Every row gives one point. The points of each table are mixes of a few directions, plus a little noise. How many directions does each table use, and how many do they share? Where both have some left over, give the other angles between the two spaces (their principal angles), to ten degrees, smallest first.
(in the rows, 128 means zero)

First (6 x 2)
[[ 89 164]
 [137 119]
 [164  94]
 [171  88]
 [ 98 156]
 [110 145]]
Second (5 x 2)
[[ 78 174]
 [160  98]
 [150 108]
 [105 150]
 [148 109]]
Directions: first 1, second 1, shared 1

First (7 x 3)
[[125 145 145]
 [141  69  68]
 [140  74  73]
 [126 140 140]
 [120 163 163]
 [121 159 160]
 [124 146 146]]
Second (4 x 3)
[[130  95 133]
 [142 112 153]
 [127  95 128]
 [114 210  98]]
Directions: first 1, second 2, shared 0; angles 30

First (7 x 4)
[[133 121 110 172]
 [192 160 127 145]
 [ 50  84 121 126]
 [ 92 115 137  97]
 [119 131 143  91]
 [193 160 126 148]
 [118 124 132 117]]
Second (5 x 4)
[[173 145 118 160]
 [117 128 143  94]
 [ 83 121 158  47]
 [138 123 111 170]
 [130 119 112 169]]
Directions: first 2, second 2, shared 2

First (6 x 6)
[[107 210 153 149 183 135]
 [113 161  87 155  54  97]
 [150  86 133 107 148 120]
 [118 133 122 128 104 145]
 [146  86 116  94 111 130]
 [134  92 156 135 169 141]]
Second (8 x 6)
[[101 109 167 213 150 143]
 [130 100 120 119 100 138]
 [139 108 137 141 153 104]
 [ 90 155 108 167  48 156]
 [148 107 122 115 137 101]
 [152 129 120  96 154  92]
 [120 177 101  93  90 143]
 [142 139 150  79 191 148]]
Directions: first 4, second 4, shared 4

First (9 x 8)
[[162 156 116 132 151 123 110  87]
 [ 45  24 126 162  57 190 106 184]
 [140 153 120  74 144  96  86 118]
 [140 135 155 123 139 141 162 134]
 [141 139 141 148 149 147 115 107]
 [137 134 150 133 137 140 160 134]
 [121 140 120 140 125  97 163 142]
 [102 167 130 126 146  59 143 161]
 [164 103  97 113 108 157 108  88]]
Second (9 x 8)
[[113 200 103 111 160 144 134 122]
 [126 109 120 145 112 113 149  97]
 [125 143 116 114 157 146 116 149]
 [128 170 145 132 106 120 136 111]
 [136  78 158 169  51  79 166  71]
 [142  74 125  99 177 166  70 217]
 [122  82  83 119 178 142 125 141]
 [136 122 163 145  79 106 134 115]
 [127 170 134 121 130 136 125 132]]
Directions: first 5, second 3, shared 0; angles 40, 50, 80

First (10 x 9)
[[ 86 125 122 106 175 147 153 134 128]
 [148 129 130 139 106 121 119 126 128]
 [ 63 126 124  94 201 158 167 139 124]
 [141 128 128 137 112 124 120 125 129]
 [113 127 127 117 147 136 139 131 126]
 [123 130 127 125 132 131 131 128 128]
 [136 129 128 131 120 125 124 128 127]
 [159 130 130 145  93 111 107 124 128]
 [234 131 136 186   7  75  63 110 132]
 [ 76 125 123 103 186 154 158 135 126]]
Second (10 x 9)
[[125 160  99  96 110 108 130  98 112]
 [144 134  63  98 126 146 150 119 132]
 [134 107 133 130 163 170  79 122 160]
 [104 125 152 130 139 131  85 121 136]
 [144 131 184 164  93  86 168 142 100]
 [128 140  79  97 162 153 127 123 144]
 [ 79 114 136 128 146 141  77 133 144]
 [141 109 154 163  54  91 173 143  96]
 [157 134 118 116 173 160 111 115 152]
 [124 128 162 159 114  93 181 164 105]]
Directions: first 1, second 5, shared 0; angles 30

First (11 x 11)
[[ 96 103 121 171 137 152 156 147 106 134 177]
 [132 162  41 145 124  87 119 101  81 138 152]
 [137 106 145  98 126 199 146 123 127 108 182]
 [164 120 120  90 160 117 100 140 110 136 142]
 [ 84 135 114 184 125 151 134 123 129 123 125]
 [109  98 189 159 163 121 140 147 126 150 125]
 [139 122 121 120 148 125 132 127  99 138 165]
 [136 120 194  98  81 133 163 122 174 114 100]
 [135 134  85  99  57 145 110 190 212 102  63]
 [149 164 131 126 178  76  90  71  86 142 107]
 [133 142 150 120 106  99 121 117 161 125  71]]
Second (10 x 11)
[[118 141 125 146 144 130 116 108 115 128 123]
 [ 94 163 122 202 214 123  70  80  77 143 101]
 [156  86 140  79  91 116 158 197 165 133 142]
 [110 171 112 142 107 158 133  46 112 102 130]
 [130 140 121 109  83 148 153  97 137 107 139]
 [134 122 129 116 115 129 137 136 136 126 132]
 [159  63 150  92 137  90 136 247 161 159 131]
 [101 178 112 164 135 154 114  39  98 109 122]
 [139 104 137 116 133 113 130 173 140 140 128]
 [138 111 133 114 123 120 134 158 140 134 131]]
Directions: first 6, second 2, shared 2

First (8 x 12)
[[148 177 156 116 110 147 136 126 107  99 108 163]
 [ 50  77 124 138 152  13 102 158 173 134 117  54]
 [151 148 165 151 118 130 120 106 120 112 110 139]
 [140 138 122 118 124 154 137 128 118 128 133 145]
 [ 92 138 120  97 129  96 133 160 133 115 121 123]
 [173  67 102 180 142 183 121  81 134 181 168 114]
 [119 190 138  77 110 134 147 159 107  90 108 167]
 [150  88  98 148 138 167 129 108 131 165 159 121]]
Second (10 x 12)
[[126 143 143 147 153 106 162 139 112 157 147  96]
 [131 145 138 134 127 154 128 122 123 145 128 195]
 [ 78 131 143 126 159  75 109 126 113 165 154 140]
 [141  98 150  84 109 180 118 101  99  81 147 152]
 [133 124  99 150 102 149 111 151 179 109  76 147]
 [162 134 111 123 137  82 177 112 112 136 143  50]
 [125 116 103  99 109  96  94  97 143 121 113 163]
 [153 116 167 158 120 246 179 170 121  91 125 138]
 [138 149  80  95 104  97  35  97 128 115 118  81]
 [ 89 124 146 166 161  95 157 166 145 164 126 125]]
Directions: first 3, second 6, shared 1; angles 80, 80

First (10 x 14)
[[ 95 140  74 144 180 147 120 134 140 103 122 121 129  84]
 [155  98 170 133  89 129 138 131 106 116 153 123 133 144]
 [111 170  53 144 176 147 111 133 120  76 139 130 115 109]
 [133 132 154 132 116 129 147 138 104 124 137 128 127 157]
 [126 190  40 122 161 131  97 128 129  82 145 147 104 141]
 [135  68 187 110  86 123 149 147 151 168 150 112 148 141]
 [133  93 189  92  90  96 140 122 164 210 101 131 137 151]
 [106 158  34 130 177 139  92 124 158  93 137 132 118  86]
 [160 124 146 150 107 117 110  86 103 111 109 137 123 105]
 [121  99 232 122 101 118 177 135 107 194  88 121 143 160]]
Second (8 x 14)
[[122  92 166 101 107  74 132 126 132 188  96  92 138 137]
 [158 123 179 151  97 117 131  94  90 128  99 138 126 127]
 [125 202  94  77 127 194 154 201 176 129 214 196 109 246]
 [115 114 129 124 131  84 118 114 119 149  93  95 132 109]
 [115 126 112 113 137 124 127 142 145 138 136 117 131 133]
 [134  87 163 131 111 125 134 124 135 143 127 116 141 108]
 [126 132  84 169 161 166 114 115 122  66 141 132 127  65]
 [129 152  96 156 152 137 113 108 106  85 117 134 118  96]]
Directions: first 5, second 4, shared 3; angles 50

First (8 x 20)
[[ 99 158 166 120 117 152 126 161 127 139 165  99 139 147 116 109 126 161
  135 136]
 [ 68 170 133 141 106 154 117 163 132 136 184 104 134  89 149 101 114 123
  168 146]
 [ 79 122 195 110 204 165 157 154 121 136 147 137 108 193  92 110 120 150
  126 126]
 [130 115 116 134 150 127 135 119 127 127 116 148 113 123 140 133 126 112
  135 126]
 [148 100 111 129 147 112 134 103 127 119  98 150 120 130 124 142 130 109
  114 120]
 [158 145 107 136  95 127 117 133 130 141 124 124 128 111 167 134 137 143
  147 131]
 [184 112  96 123  71  83 108  92 129 109  95 115 159 113 107 148 140 122
   85 119]
 [157 102 100 132 131 105 128  99 128 116  95 147 124 118 129 145 132 105
  114 120]]
Second (9 x 20)
[[151 123 119 161 134 144 122 129 161 110 145 119 134 133  98 144 123 152
  108 147]
 [163 114 110 201 145 161 119 127 188  93 163 118 127 134  95 149 118 162
  107 162]
 [ 96 116 129 141 138 128 132 126 104 133 125 151  96 111 196  90 133  94
  178 119]
 [ 94 132 140  88 121 108 136 128  81 151 105 143 115 118 177 100 136  92
  160 103]
 [144 124 120 157 135 142 124 128 155 114 142 122 130 132 109 139 123 145
  116 144]
 [112 161 154   7  92  79 138 133  69 173  80 118 165 139 100 142 137 117
  101  89]
 [141 128 125 135 128 133 125 130 143 121 134 121 135 133 106 142 125 141
  113 136]
 [128 116 120 166 140 142 126 126 141 115 141 135 111 121 148 118 127 126
  144 138]
 [123 137 134  98 119 115 131 130 110 141 115 126 137 131 123 130 130 125
  123 118]]
Directions: first 4, second 2, shared 0; angles 30, 90

First (11 x 24)
[[ 88  86 126  58 165 136  60  97  86 117  59  74 167 139  93 114  72 162
  156 155  83 214 145  89]
 [192 171 135 168 106 140 168 137 133 162 201 176 105 138 143 135 172 117
   98  92 143  70 109 175]
 [ 80  95 123  98 144 118  98 121 124 103  74  93 145 121 116 123  95 136
  150 155 116 172 142  93]
 [165 157 132 163 110 131 162 140 141 145 176 162 108 129 144 134 161 115
  109 106 146  82 115 158]
 [ 95 124 121 168 108 100 165 157 176  96 122 136 107  99 156 136 143  97
  130 141 168  92 131 116]
 [151 143 131 140 122 134 140 130 128 141 153 144 121 133 132 130 142 126
  118 115 132 110 121 144]
 [105 112 125 115 135 123 115 125 127 115 102 111 135 124 124 125 113 131
  138 141 124 148 135 111]
 [177 144 137 103 141 158 105 103  85 167 155 135 141 158 107 122 127 154
  117 106  95 145 120 153]
 [ 90 125 119 180 101  93 177 166 190  90 124 139 100  92 164 139 149  88
  129 142 180  80 131 115]
 [ 68 107 117 155 114  93 153 156 178  81  95 118 113  93 152 134 128  98
  141 155 166 111 138  98]
 [197 141 143  60 163 181  64  74  39 190 147 121 165 182  79 113 105 184
  121 100  56 188 121 156]]
Second (10 x 24)
[[141 135 118 132 152 121 125 144  95 134 142 120 122 159 143 133 136 118
  127 111 103 120 153 154]
 [ 95 142 160 132  66 148 150  75 105 146 188 161 124  95  75 151  89 136
  163 135 136 136  82  85]
 [119 151 164 110  74 135 145  94 138 153 118 135 153 120 114 138 126 152
  120 145 151 129  93 113]
 [108 137 157 128 147  87 122 170  76 133  98 127  80 169 150 166 129  98
  124 173 126 123 144 143]
 [ 97 102  99 140 155 117 117 148 144  83 117 129 113 123 141 139 119 101
  146 119 129 130 152 102]
 [ 70 131 169 120  50 134 149  82 160 128 122 150 139  70  87 142  94 146
  152 167 174 143  71  65]
 [161 138 187 104 103 140 113 113 134 163 116 175  94 102  91 126 119 145
  110 185 170 146  66 120]
 [140 117 124 142 153  99 150 167  97 147 126  71 122 135 145  88 142 124
  120 156 100 124 162 198]
 [135 130  61 129 175 133 111 141 154  88 112 106 175 176 181 136 158 123
  114  46  99 107 182 131]
 [209  98  41 135 207 162 102 146 181 102 139 111 161 130 153  65 166 137
  102  48  97 124 170 171]]
Directions: first 2, second 6, shared 1; angles 90

First (10 x 32)
[[122 162 161 202  83  89  73 109 121  99 100 102 153 104 101 137 110 175
  126 153 219 151 117 186 139 135 118 155 177 160 141 108]
 [149 109  93  41 159 177 216 146 160 120 170 167 121 184 141 145 159  70
  124 117  44  96 145  75 132 118 140  86 102 126 115 175]
 [129 114 115 114 162 134 136 122 142 122 146 122 103 124 145 126 116 119
  121 115 106 111 123 101 124 120 133 115 104 109 118 124]
 [108 115 136 154 135 107  78 132  85 179 103 111 110  86 139  95 115 148
  138 115 125 148 123 128 111 132 120 154 104  97 130  89]
 [130 161 149 157  66 120 116 133 112 125 101 137 177 137  97 136 147 141
  138 152 174 150 138 180 134 139 122 147 176 169 145 137]
 [113  82 117 154 234  95  75  88 159 101 158  65  36  63 182 114  51 150
  101  93 127  97  83  71 123 103 133 115  53  57 101  65]
 [119 121 135 155 139 109  91 118 118 134 121 106 111 100 136 115 105 147
  126 121 146 134 118 128 125 128 124 138 117 109 125 101]
 [136 134 123  74  87 169 180 166  95 181 117 182 168 174 108 119 186  94
  151 133  69 144 165 134 120 141 125 130 140 148 140 169]
 [139 115 109  84 153 153 174 132 155 118 154 143 118 155 137 137 137 100
  122 120  87 105 133  97 131 121 137 104 113 123 119 150]
 [138 170 145 150  60 128 137 132 130 101 113 145 185 156  88 152 153 140
  134 160 180 145 140 180 144 139 125 137 192 186 146 153]]
Second (8 x 32)
[[118 123 126  86  89 155 145 174  52 238  93 178 153 143 117  89 185 104
  164 121  51 165 167 132 101 144 119 154 118 120 143 142]
 [128 127 127 129 127 130 128 127 124 131 126 130 131 128 128 127 128 129
  127 128 125 129 128 129 127 130 128 128 130 128 127 128]
 [127 127 130 125 126 128 130 133 127 133 125 133 128 127 126 126 131 127
  127 126 125 129 129 129 129 129 128 132 129 127 128 129]
 [138 133 131 167 164 103 113  86 192  33 156  86 104 115 136 166  80 149
   96 132 196  93  93 123 149 114 137 103 136 136 114 117]
 [122 123 128 102 101 146 140 158  78 200 106 157 145 135 123 101 162 112
  151 121  81 154 155 128 113 141 122 144 122 122 137 137]
 [139 134 130 167 167 101 111  82 197  26 160  82 102 113 135 168  77 150
   93 134 199  90  90 125 151 112 137 103 136 136 115 115]
 [136 134 128 167 166 102 111  83 198  26 159  84 104 116 138 167  75 153
   96 134 199  96  90 124 152 112 134 104 136 136 114 114]
 [116 122 126  83  86 159 146 179  49 244  92 179 156 144 118  85 186 103
  165 123  47 167 168 132 100 145 120 156 117 118 143 143]]
Directions: first 3, second 1, shared 1

First (9 x 32)
[[121 134 136 132 131 135 141 132 142 122 128 118 129 131 130 135 129 129
  154 123 152 118 122 136 138 141 117 127 123 146 137 138]
 [136 117 115 120 120 117 107 122 105 136 126 143 128 124 125 117 125 125
   90 136  89 147 141 117 112 108 145 130 136 100 115 113]
 [121 135 136 133 131 135 140 132 144 123 132 118 130 130 129 135 131 131
  154 124 154 117 120 137 138 141 117 126 123 147 137 138]
 [114 145 146 139 138 144 157 137 162 114 131 107 129 132 132 144 132 132
  187 118 184 101 109 144 152 158 102 126 117 168 148 149]
 [122 135 138 135 133 136 143 134 146 120 131 117 128 131 131 137 131 130
  158 122 157 114 118 137 139 144 115 127 122 149 139 140]
 [121 135 136 134 133 135 142 134 143 122 129 119 128 130 129 137 130 130
  155 124 155 116 119 135 138 141 116 127 123 147 138 139]
 [144 108 105 115 118 108  92 117  89 144 123 154 129 123 121 108 123 125
   58 140  59 159 149 109 101  93 159 130 142  79 103 102]
 [157  93  90 102 110  96  66 108  59 154 119 174 127 117 118  93 119 119
    7 151   8 183 166  92  81  65 182 133 151  43  84  82]
 [113 146 147 140 138 145 159 137 165 114 132 104 129 133 133 147 133 133
  193 116 190 100 108 145 153 160 100 125 117 173 151 151]]
Second (8 x 32)
[[109 114 150 178 125  99 110 123 166 123 178 107 164 124 121 146 201 145
  115 136 163  96 153 169 124 120 100 146  82 200 131 166]
 [126 134 133 135 131 131 135 132 140 123 128 123 130 128 129 132 129 129
  145 122 144 118 123 136 134 137 121 127 123 141 133 133]
 [107 104 134 152 121  98 104 112 138 146 170 114 150 118 114 131 186 139
   79 157 136 121 168 134 120  97 110 149 106 158 113 163]
 [114 129 116  73 130 154 154 120 100 159 101 123  83 119 122 111  78 116
  133 158 136 157 129  58 152 118 120 123 186  69 119 140]
 [110 109 119 100 121 125 123 110 103 166 133 123 110 114 113 113 122 126
   85 171 124 152 158  72 134  90 116 139 162  90 107 155]
 [134 138 125 117 133 142 142 137 125 122 112 132 119 132 133 128 104 123
  152 117 130 130 110 125 135 142 134 121 137 119 134 118]
 [150 143 128 141 131 133 131 142 136  99 115 138 139 138 142 134 119 127
  155  94 118 117 103 161 122 154 146 117 111 141 141  97]
 [176 152 115 128 131 142 126 153 118  85  90 159 131 146 150 125  87 120
  159  69  76 131  81 168 110 167 175 102 118 110 145  56]]
Directions: first 1, second 3, shared 1

First (8 x 32)
[[127 108  96 161 132  96 130 116 127 160 115  87 115 125 110  90 138 124
  123 131 121 127  89  88 160 123 130 106  98 154 110 129]
 [137 137 129 154 130 123 123 130 144 127 127 128 126 137 113 114 138 119
  116 109 114 133 129 127 129 140 121 117 114 131 129 114]
 [169 127 148 111 116  54 139 107  54 157 140  83  88  60 155 122 249 101
  135 232 133 113 127 137 172  54 153 169 102  99  39 130]
 [131 132 112 181 135 124 120 131 165 135 119 121 129 153  95  94 119 120
  109  82 105 138 114 109 134 157 114  96 101 149 141 109]
 [103 113 120  89 127 150 134 128 117 126 126 135 139 128 146 151  86 149
  146 137 151 122 122 123 118 124 135 136 156 132 145 151]
 [132 149 158 106 125 155 124 139 134  98 139 165 139 133 140 158 123 128
  129 120 129 131 165 165  99 136 124 145 150 104 145 122]
 [111 119 139  67 123 149 136 129  99 117 134 145 136 113 162 169 106 146
  151 161 157 119 140 144 113 109 140 156 167 113 133 154]
 [113 139 123 154 136 172 117 144 183 105 122 161 151 175 104 126  65 136
  116  52 114 141 137 130  98 181 107  99 136 142 183 115]]
Second (10 x 32)
[[166 126 118 196 130  67 116 122 125 165 120  73  87 119  91  51 193  81
   98 130  95 127 103  96 173 117 120 103  70 142  83 107]
 [126 137 110 156 131 111 144 109 143 134 127 128 147 125 126 149 160 155
  135 132 124 141 113 127 140 131 138 124 102 136 115 111]
 [153 119 136 147 127 105 108 139 115 147 124  93  88 126 108  62 142  77
  104 125 112 116 124 108 145 118 115 117 114 130 111 130]
 [104 137 119 114 129 147 148 116 143 112 131 158 166 130 147 188 118 176
  151 130 142 140 130 146 114 138 141 138 138 127 142 125]
 [129 106 172  46 121 181  89 175  91 108 133 137  88 139 139  88  37  69
  115 115 146  96 167 133  90 121 105 143 203 107 169 176]
 [118 149  88 188 135  92 168  85 164 137 125 134 177 120 126 186 198 197
  149 139 120 160  97 131 153 138 152 121  71 145 101  88]
 [120 120 147  83 125 162 116 147 115 112 131 144 123 134 141 129  79 116
  130 123 142 117 148 137 104 127 122 139 169 117 154 151]
 [143 133 114 173 130  92 132 115 136 146 123 104 121 121 111 107 175 124
  119 131 111 134 109 114 155 125 130 114  88 138 101 109]
 [117 123 143  85 125 162 122 142 120 111 131 148 131 134 142 143  84 128
  134 123 143 120 146 140 104 130 125 140 166 118 153 146]
 [106 131 133  91 128 163 136 130 131 107 133 160 153 133 149 175  93 157
  146 127 147 130 141 147 103 135 133 142 160 120 153 139]]
Directions: first 3, second 2, shared 1; angles 90

First (10 x 32)
[[121 140 143 115 125  98 117 132 114 141 129 148 100 134 165 162 134 147
  190 173 123  70 126 163 142 118 115 129 107 128 117 134]
 [142 117  68 120 172 180 122 141 135 101 133  90 170 136  82  78 111 105
   71  96  94 217 155  42 137 148 145 108 153 174 173 148]
 [117 154 188 163  69  88 155  99 141 165 116 172 113 141 142 161 150 166
  162 170 160  76  94 178 122 132 121 153 125  60 121  88]
 [137 125 158 139  96 108 125 120 128 128 112 144 100 109 139 162 134 132
  126 124 155  89 120 163 122 131 123 144 122  91 115 122]
 [136 103 122 109 140 130 108 142 116 106 129 113 109  98 140 136 120 103
  114  93 136 117 139 146 119 113 125 124 116 144  99 148]
 [148 115 143 113 115 105  98 138 111 110 110 139  77  94 158 183 127 123
  141 128 144  66 138 168 133 126 116 137 107 114 112 152]
 [ 82 118 158 173 107 161 204  95 167 157 164 101 207 141  76  24 132 105
   49  38 168 227  79 131  61 101 148 127 158 109  75  53]
 [121 135  71 100 187 155 117 148 120 123 149 105 160 158 119  90 117 126
  147 151  74 175 151  66 153 129 134 100 133 194 161 152]
 [117 125  88 104 176 151 122 144 120 123 151 102 154 144 124  90 117 116
  136 127  93 167 143  92 136 117 133 104 128 184 133 144]
 [158 147 145 144  93 103 111 121 128 126  90 165  90 125 135 193 138 159
  146 179 134  77 135 131 156 164 121 150 128  81 175 136]]
Second (10 x 32)
[[ 68 110 140 163  86 123 134 160 122 138 159  72 106 130 100 107 115 126
   88 106 127 140  82 128  59 126 109 113 111 153  47  95]
 [185 125 128 154 143 166 152  64 139 109 110 197 174 126 112 125 118 105
  110  99 160 174 163 116 171 138 150 171 156  68 215  95]
 [ 92 122 120 141 109 142 104 148 129 130 128 114 115 142 116 132 138 122
  135 149 115 128 100 132 109 146 113 109 114 142  91 135]
 [111 130 146 141 114 107 151 126 116 133 156 107 124 124 117 112 112 131
  107 110 127 143 119 125  97 113 125 131 126 137 106  91]
 [117 157 162 144 105  99 136  79 102 137 149 176 142 161 105 125 134 123
  153 158 111 163 128 121 126 135 138 141 141  98 156  73]
 [128 137 142 169 102 151 118  73 126 122 119 195 153 160  93 134 144 102
  141 151 130 172 120 125 141 166 136 144 144  72 169  88]
 [108 129 155 111  90  91 131 172 147 149 108  75  92 101 146 138 148 159
   99 115 147  70  96 158  89 120 118 111 122 130  60 163]
 [182 125  81  37 220 116 126 179 132 120 115  89 114  88 208 141 112 160
  159 123 119  56 191 124 184  83 129 112 115 194 156 222]
 [153 108  72  61 198 143 108 196 139 118 111  71 110  94 186 138 119 146
  144 123 118  65 158 126 161 103 119 102 105 200 120 222]
 [131 137 136 157 111 147 124  84 123 121 123 182 151 152 103 132 139 107
  139 144 129 166 126 122 141 155 136 145 142  88 164  97]]
Directions: first 4, second 5, shared 1; angles 30, 50, 50
